Each row is a point. The ring and each string are closed loops that go straight from each point to the next, and from the last back to the first. Before rounding, they use only three directions, however many columns there are. How many times does the string pass through the ring? Passing back the other way cancels.

Ring, 9 rows:
[[ -8  19   8  -6]
 [-14   5  18  -3]
 [-22 -25  24   5]
 [-22 -37  17  21]
 [-17 -30   2  36]
 [ -6 -12 -21  35]
 [  1   0 -31  17]
 [  3   9 -30   3]
 [  2  22 -17  -7]]
String:
[[ -2  10 -22  41]
 [  5  16 -37  31]
 [ -1  11 -20  14]
 [ -4   1 -14   4]
 [ -1  -2 -19 -14]
 [ 10  29 -34 -22]
 [ 10  36 -35  -7]
 [  8   8 -40 -13]
 [  0 -16 -30  -5]
 [ -7 -13 -13  10]
 [ -7   0 -10  26]
 [ -8  -6 -15  50]
 [ -9  -8  -8  34]
 [-10 -17  -8  18]
 [ -8 -11  -9  19]]
Times through: 0
String (28 x 4):
[[-10  -8  -7  31]
 [ -6  -5 -20  56]
 [ -3 -14 -33  48]
 [ -2 -23 -33  20]
 [ -7 -17 -13   5]
 [ -4   1 -15  17]
 [  6  18 -37  18]
 [ 11  12 -47  -6]
 [  6   7 -35 -13]
 [ -2   0 -17  -6]
 [ -6  -5  -9   0]
 [ -3  17  -8   7]
 [  2  51  -6   2]
 [ -1  44   2 -15]
 [ -7  15   7 -18]
 [-10 -12   1  -6]
 [-11   9  10   7]
 [-15  13  24   7]
 [-24 -13  38  -9]
 [-23 -30  29  -7]
 [-16 -23   9   3]
 [-14  -6   8  19]
 [-19 -15  17  26]
 [-31 -53  31  32]
 [-27 -60  18  25]
 [-16 -37   1  11]
 [-11 -13  -2  16]
 [-12 -24  -5  12]]
Times through: 5

Ring (9 x 8):
[[  0  24  -2  15  -4 -21 -12  17]
 [ 17  13  -1   6 -26 -19  -3  15]
 [ 26  -3   0  -9 -31  -8   7   7]
 [ 26 -15  -1 -19 -20   7  10  -3]
 [ 16 -20  -2 -24  -1  18   9 -11]
 [ -4 -14   1 -26  24  18  11 -10]
 [-19   0   5 -21  36   6  12  -1]
 [-25  15   5  -8  35  -7   6   8]
 [-17  25   1   9  20 -17  -7  15]]
String (27 x 8):
[[  8  12  -9  16  -2  -6 -20   6]
 [  6   7  -1  -2  -4  -8  -1   7]
 [ 14  10  10 -12 -28 -25  19  19]
 [ 36   4  11 -15 -60 -30  25  22]
 [ 38  -4  12 -25 -59 -23  32  17]
 [ 33  -8  13 -30 -50 -18  34  13]
 [ 40 -14   7 -27 -51  -8  25   7]
 [ 28 -10 -10  -1 -20   9 -11  -5]
 [ 18  -4  -6  -2 -10   4  -6  -1]
 [ 10   1   5 -15 -12  -8  13   8]
 [ 28   1  14 -24 -48 -26  32  19]
 [ 33   9  11 -11 -59 -35  23  25]
 [ 21  17   6   1 -40 -32   8  23]
 [ 15  28  -1  21 -32 -34 -11  25]
 [  5  20 -10  24  -2 -11 -26  10]
 [  0  16 -10  18   8  -5 -23   6]
 [-19  35  -6  28  23 -20 -25  17]
 [-19  25  -7  21  30  -9 -24   9]
 [ -7  11  -9  12  22   3 -20   1]
 [-29  24  -1   9  42  -8 -12   9]
 [-36  26  12  -8  40 -21  13  18]
 [-24  19  10 -11  26 -17  14  15]
 [-26  23  11  -9  27 -21  14  17]
 [-39  38  13   1  36 -33  11  26]
 [-17  27  -5  19  24 -14 -20  12]
 [ -4  17  -8  16  11  -6 -20   7]
 [  4  10 -10  13   6   0 -20   2]]
Times through: 2

Ring, 8 rows:
[[ -4   6  -6   4 -24  17  -5  -4  -1  15   5   3]
 [ -3  10   8   4 -19  -8  10   2  -8  -7   5  -3]
 [  1  14  24   6  -9 -33  20   8 -17 -29   0 -10]
 [  3  15  30   9  -1 -34  19   8 -16 -30  -5 -11]
 [  0  14  27   9   2 -24  15   5  -8 -20  -8  -9]
 [ -5  11  14   8  -1   2   4  -1   4   4  -8  -3]
 [ -5   6  -6   7 -14  32 -14  -8   9  30  -3   5]
 [ -4   3 -13   6 -23  39 -19 -10   7  34   2   6]]
String, 29 rows:
[[  5   6   1  10 -15  23 -19  -7  -5  18  -4   0]
 [ -5   6  -2   9  -8  34 -17  -9  12  31  -8   4]
 [-12   8  -2   6  -6  30  -7  -8  19  31  -7   5]
 [-13  10   5   4  -7  10   7  -2  13  13  -4   2]
 [ -5   9   7   6 -11   5   2  -2   1   6  -2  -1]
 [  2   4  -7   8 -21  30 -21  -9  -3  25   0   3]
 [  0  -1 -24   7 -31  60 -37 -16   5  51   3  10]
 [ -8   1 -23   4 -29  53 -24 -13  13  47   5  11]
 [-11   5 -11   2 -22  29  -5  -7  11  28   4   6]
 [-10   4 -15   2 -28  32  -8  -8   9  30   7   7]
 [  1   2 -15   6 -33  34 -21  -9  -5  27   8   5]
 [  3   4  -5   7 -26  19 -14  -6  -9  15   5   1]
 [ -2   6  -5   3 -30   8  -1  -2  -8   6  10   1]
 [-11  12  11   0 -17 -20  26   6  -3 -15   7  -4]
 [-11  14  19   1  -9 -28  31   8  -2 -21   3  -6]
 [-11  17  26   0  -8 -46  42  12  -8 -37   4  -9]
 [ -7  16  28   2  -6 -45  37  12 -10 -37   2 -10]
 [ -7  15  25   3  -4 -34  30   9  -6 -27  -1  -8]
 [  5   8   9   9 -16   0  -4  -1 -13  -3   0  -4]
 [  9  10  18  10 -13 -16   2   3 -21 -17  -1  -8]
 [  7  16  36  10  -3 -46  22  10 -25 -43  -4 -15]
 [ -1  20  44   7   7 -60  38  14 -17 -51  -7 -16]
 [  4  17  38  10   4 -45  24  10 -18 -40  -8 -14]
 [ 10  12  25  12  -4 -19   1   3 -20 -20  -7 -10]
 [  9   9  14  11 -11  -1  -8  -1 -15  -4  -5  -6]
 [  2  14  30  11   6 -22  11   4  -8 -19 -12 -10]
 [-13  19  36   6  16 -34  34   9   8 -24 -14  -9]
 [-14  16  24   4   6 -20  26   5   9 -12  -9  -5]
 [ -1   9   9   8  -9   5  -1  -2  -2   4  -4  -2]]
Times through: 3

Ring:
[[ -2  28 -12  -7   3  -5 -17  31  12  -5 -16  10   2  14]
 [-12  -3 -33   2  17 -19 -15  43  -1  11  -4   0 -14   3]
 [-15 -24 -31   8  21 -20  -6  36  -8  19   6 -10 -23  -2]
 [  0 -22   2   8   8  -5   1  16  -7  10  -8 -24 -18   5]
 [  4  -8  26   2  -3  11  12  -9   0   3  -2 -18 -10  12]
 [ -9   4  24  -6  -2  17  23 -25   6   6  27   4  -8  13]
 [-10  22  11 -10  -2  12  10  -9  12   1  19  17  -1  15]]
String, 29 rows:
[[ -1  46  -3 -14  -4   4 -14  21  19 -12 -12  21  10  19]
 [ 14  57  -1 -13  -9   1 -31  39  21 -23 -47  12  18  23]
 [  6  32  -5  -7  -1  -3 -21  34  12 -11 -31   3   5  16]
 [  5  23  -6  -4   1  -5 -18  33   9  -7 -27  -1   1  14]
 [  2  28 -28  -4   7 -16 -33  57  10  -7 -36   4   2  12]
 [-18   3 -48   1  22 -25 -21  54   1  12   0  10 -14   1]
 [-22 -12 -33   2  21 -16  -2  29  -3  19  21   6 -20   0]
 [-12  -6 -15   1  12  -8  -2  21   0  11   7  -1 -14   5]
 [ -5  -7 -25   5  15 -18 -16  44  -3   8 -16 -10 -14   4]
 [-20 -34 -46  12  29 -29 -10  49 -13  25   8 -12 -29  -6]
 [-31 -52 -50  14  35 -29   3  37 -18  37  34 -10 -39 -12]
 [-24 -38 -29  10  25 -18   7  22 -12  28  28  -9 -31  -5]
 [-11 -46 -23  15  23 -20   0  31 -17  24   4 -28 -32  -5]
 [ 11 -11   5   7   4  -6 -11  28  -5   1 -33 -30 -11   8]
 [  4  -1   6   2   2  -1  -5  17   1   1 -17 -15  -8  10]
 [ -7 -14   2   3   8  -1   7   7  -3  11   7 -11 -16   6]
 [ -1 -27  18   7   4   4  15  -6  -8  12   5 -26 -20   6]
 [ 15  -9  37   4  -8  13   8  -7  -2  -2 -22 -32  -8  14]
 [ 19   4  41   0 -12  16   4  -6   3  -8 -29 -27  -2  18]
 [ 10  -4  52  -1 -13  25  24 -33   2  -1   1 -21  -6  17]
 [-11 -10  25  -2   0  16  28 -29   1  12  33  -2 -14  10]
 [-16  -7  12  -2   5  10  23 -18   2  13  35   4 -14   8]
 [  2  10  13  -3  -2   6   2   4   6  -1  -7  -5  -4  14]
 [ -1  16  24  -7  -6  15  12 -13   9  -2   8   3  -1  16]
 [-22  16  26 -13  -3  25  36 -45  13   9  58  27  -5  15]
 [-11  30  24 -14  -7  22  20 -27  16  -2  29  23   3  19]
 [  0  29  15 -10  -6  12   2  -1  14  -6  -1  10   4  18]
 [ -8   5  -1  -3   5   1   3   8   4   6   8   2  -8  10]
 [-19  10  -8  -7   8   2   8   3   7   9  27  17  -9   9]]
Times through: 0
String:
[[ 14   7  40  -2 -11  17   8 -12   5  -7 -18 -19  -1  18]
 [  8   8  45  -4 -12  23  18 -27   6  -4  -1 -12  -2  18]
 [  4  12  31  -5  -8  17  12 -15   8  -3   0  -5  -2  17]
 [ -9   2   9  -3   3   7  12  -5   4   7  16   2  -9  11]
 [-21  -2   7  -5   6  10  24 -20   4  14  44  13 -13   8]
 [-21  14  17 -11   0  19  29 -32  11   9  50  24  -6  13]
 [-12  32  20 -15  -6  20  17 -23  17  -2  29  25   3  18]
 [  0  29  12  -9  -5  10  -1   4  13  -7  -5   9   4  18]
 [ -2  12   3  -4   1   2  -3  12   7   0  -5   0  -4  12]
 [-17  11 -10  -6   8   0   5   7   7   8  23  16  -8   9]
 [  0  48  -9 -13  -2  -1 -21  31  19 -13 -20  20  11  18]
 [ 14  60 -11 -13  -6  -6 -40  53  21 -24 -56  12  18  22]
 [  7  26  -6  -5   0  -5 -21  36  10  -9 -33  -1   3  15]
 [ -8   5 -12  -1   9  -6  -5  23   3   6   0   2  -9   8]
 [-18  -6 -25   1  16 -12  -2  25   0  14  16   6 -16   3]
 [-10  -2 -12   0  10  -7  -2  20   1   9   4  -1 -12   6]
 [  1   5  -7   1   6  -6 -11  28   3   1 -17  -8  -7  10]
 [-11 -18 -38   8  22 -25 -18  52  -7  15 -10 -12 -20  -1]
 [-29 -48 -54  14  35 -33  -4  46 -17  34  24 -11 -37 -11]
 [-23 -38 -33  11  26 -20   3  28 -13  28  24 -10 -31  -6]
 [-14 -21 -15   5  15 -10   4  17  -6  17  14  -8 -21   2]
 [  1  -7   0   4   6  -4  -4  20  -2   5 -12 -15 -12   8]
 [ 12 -17  10   9   3  -5  -7  23  -7   2 -32 -34 -13   8]
 [ 19 -21  25  11  -2   1  -4  15  -8   0 -39 -45 -13  10]
 [ -6 -25  11   6   7   2  15  -3  -7  14  12 -19 -20   5]
 [-11 -16   5   3   8   2  15  -3  -3  14  20  -8 -17   6]
 [  4   2  16   0  -1   6   3   4   3   0  -9 -12  -7  12]]
Times through: 0
